Every row gives one point. Each copy is the shape, with its points in the same order, turned, moved and blurred by noise. Is it also mirrored, or only turned?

Shape (9 x 3):
[[-0.9  0.9 -3.6]
 [-2.4  2.4  4.5]
 [ 1.8 -2.0 -5.7]
 [ 3.0 -2.3  1.9]
 [ 2.8 -1.2  1.2]
 [-1.1  2.5 -6.8]
 [-1.2  0.8 -1.0]
 [ 2.0  5.9  1.6]
 [-1.7  3.1  2.5]]
Copy 1 (9 x 3):
[[ 0.1  1.1 -4.1]
 [-2.0  2.9  3.5]
 [ 3.6 -1.4 -5.9]
 [ 4.3 -1.0  1.8]
 [ 3.8  0.0  0.8]
 [ 0.0  2.3 -7.5]
 [-0.3  1.2 -1.6]
 [ 1.8  6.9  0.8]
 [-1.6  3.3  1.5]]
Copy 1 is: only turned
Copy 2 (9 x 3):
[[ 0.0  0.7 -2.8]
 [-3.7  1.3  4.6]
 [ 3.3 -1.4 -4.0]
 [ 2.1 -2.4  3.4]
 [ 2.8 -1.0  2.6]
 [ 0.6  3.2 -5.9]
 [-1.2 -0.2 -0.2]
 [ 0.6  5.7  3.6]
 [-3.3  2.4  2.8]]
Copy 2 is: only turned

Shape (9 x 4):
[[ 1.6 -0.5 -2.5  4.1]
 [ 5.7 -1.6  1.8  0.7]
 [-1.9  0.9 -0.3  6.4]
 [ 0.4  1.2  1.7 -1.2]
 [-3.1 -2.4  0.4  2.9]
 [-0.3  5.4  0.8 -2.1]
 [ 1.7  1.4 -0.3 -3.9]
 [ 2.5  5.0  0.3 -1.4]
 [-2.7  6.2 -0.7 -2.4]]
Copy 1 (9 x 4):
[[-0.1  0.8 -5.1  1.8]
 [ 6.4  0.1 -1.3  0.2]
 [-2.5  2.9 -3.9  5.0]
 [ 1.1  2.7  0.4  0.0]
 [-3.4  0.1 -1.0  2.3]
 [-0.2  7.4 -0.2 -2.0]
 [ 1.8  3.1 -0.2 -4.5]
 [ 1.9  6.9 -1.8 -2.2]
 [-2.6  8.3 -0.1 -3.3]]
Copy 1 is: only turned
Copy 2 (9 x 4):
[[-0.1  0.3 -3.1  2.9]
 [ 5.8 -1.3 -0.7  1.7]
 [-3.1  2.4 -0.1  3.9]
 [ 1.4 -0.4  1.2 -2.2]
 [-3.1 -2.2  1.3  2.2]
 [ 0.4  2.9  0.6 -5.2]
 [ 2.4 -1.3 -1.1 -4.7]
 [ 2.7  3.1 -0.8 -3.8]
 [-2.2  3.0  0.1 -6.2]]
Copy 2 is: only turned
Copy 3 (9 x 4):
[[-3.2 -2.9 -3.0  2.4]
 [ 0.6 -6.4  0.7 -0.9]
 [-5.5 -1.1 -0.3  5.2]
 [-1.6 -0.4  2.2 -1.8]
 [-1.2  0.9  0.4  4.4]
 [-5.0  0.7  2.2 -4.2]
 [-1.0 -0.4  0.3 -4.6]
 [-4.8 -2.1  0.7 -4.4]
 [-6.0  3.0  1.4 -3.9]]
Copy 3 is: mirrored
